Each row is a point. The points of each table are mixes of a few directions, plus a little noise. Count the directions of each table, and those that both share. Where both have some left over, give the other angles between the two spaces (their principal angles), to ten degrees, smallest first.

First (4 x 2):
[[  8  33]
 [-11 -49]
 [ -5 -22]
 [  8  38]]
Second, 5 rows:
[[  9  43]
 [ -3 -16]
 [-12 -55]
 [ -2 -12]
 [  8  39]]
Directions: first 1, second 1, shared 1

First, 7 rows:
[[-33  20  14  25]
 [ 23 -16 -10 -24]
 [ 31  -3 -28 -26]
 [-52  24  26  38]
 [ 39 -40  -2 -33]
 [-43  21   9  -6]
 [ 33  -6 -10  24]]
Second:
[[-63  26  26  16]
 [ -6   3   3   2]
 [ 58 -24 -24 -15]
 [-65  27  27  16]
 [ 36 -15 -14  -9]
 [ 57 -23 -23 -14]
 [-13   5   5   3]
 [ -3   1   1   1]]
Directions: first 3, second 1, shared 1

First:
[[-23  46  -1  14 -16   7]
 [ 18   1  -2  -1  17   9]
 [ -6  73  -5  20   3  24]
 [-21 -79   9 -20 -29 -39]
 [  3  44  -4  12   8  17]
 [ 22  19  -4   3  23  18]
 [ 17 -22   0  -6  14   0]
 [-12 -82   8 -21 -20 -36]]
Second, 6 rows:
[[  0  64  14  13   6  54]
 [-14 -43  27  -1  12  -4]
 [ 30  27 -17 -10  -8  28]
 [-28 -48  -2  -4 -21 -53]
 [-13  -2  17  23  43 -11]
 [ 25   2 -36 -20 -31 -13]]
Directions: first 2, second 4, shared 2

First:
[[-19 -39  22  -9   5 -42  16 -66 -23]
 [ -1 -16 -15  -9  -3 -18   1 -24  28]
 [ 37 -17 -16 -16  14  40 -44  18  25]
 [-44 -34  46  58 -32  36  13  12 -46]
 [ -2  44  -3 -47 -35  -5  17  50  11]
 [-28 -17  25  23   0 -23  24 -37 -34]
 [ 16   7  -9 -21  -1  13 -13  21  13]
 [ 12  39 -34  56  29  11  -4  16  21]
 [ 27  49 -19   1  47 -24   1  -8  -6]
 [  4 -13   4 -34 -24  14 -11  19  13]]
Second:
[[-44  27  -6 -33 -29 -37  39   1   4]
 [-32 -12 -52 -33  53  34 -41 -15  22]
 [ 48 -14  28  40  -2  14 -11   5 -12]
 [ 46 -16  24  38   2  15 -14   5 -10]
 [  5   5  11   4 -14 -10  12   4  -5]
 [ 16 -21 -14   9  33  33 -35  -5   5]
 [-38  32   9 -25 -46 -49  51   5  -2]]
Directions: first 5, second 2, shared 1; angles 60

First:
[[ -1  -6   3 -21 -26 -11 -30  -6  14   8  13]
 [ 43  20 -23  31 -13 -13  25  14 -29  26 -53]
 [-25   8 -37  41  -9  67  25 -22 -42 -46  -7]
 [ -8  -1  18  -8  59 -24  22   4  23  -4  18]
 [  9   4 -19 -13 -32 -20 -24 -14   8  10   3]
 [  1 -22  79 -15  44   0   4  53  15  25   1]
 [  0 -18  54 -17  14  -1 -11  34  14  20   5]
 [-34 -16  15  15 -22  78  -7   4 -28 -31   7]
 [ 32  23 -42  -8   4 -72   5 -22  19  20  -8]
 [-17  10 -48  -4 -18  -4 -10 -45   5 -27  23]]
Second, 9 rows:
[[-52 -10 -14   2 -19  -5  27   1 -60  55  -8]
 [-28  20 -10  43  -2  28  12  22 -68  51 -48]
 [ 16  -2   8 -21  -4 -13  -1 -11  34 -23  31]
 [ -9 -41  -4 -41   0 -33  -3 -20  27 -17  28]
 [ 17 -10   0  -4  17  -1 -18   0  25 -25  -8]
 [ 10   4  -4  22  19  17 -17  12  -4  -5 -36]
 [  3  46   1  55   2  40   3  27 -45  30 -44]
 [ 30 -16  11 -42  -1 -27 -11 -21  68 -51  51]
 [ 12  11  10 -15 -13  -9   7  -9  26 -13  37]]
Directions: first 4, second 3, shared 0; angles 30, 80, 90
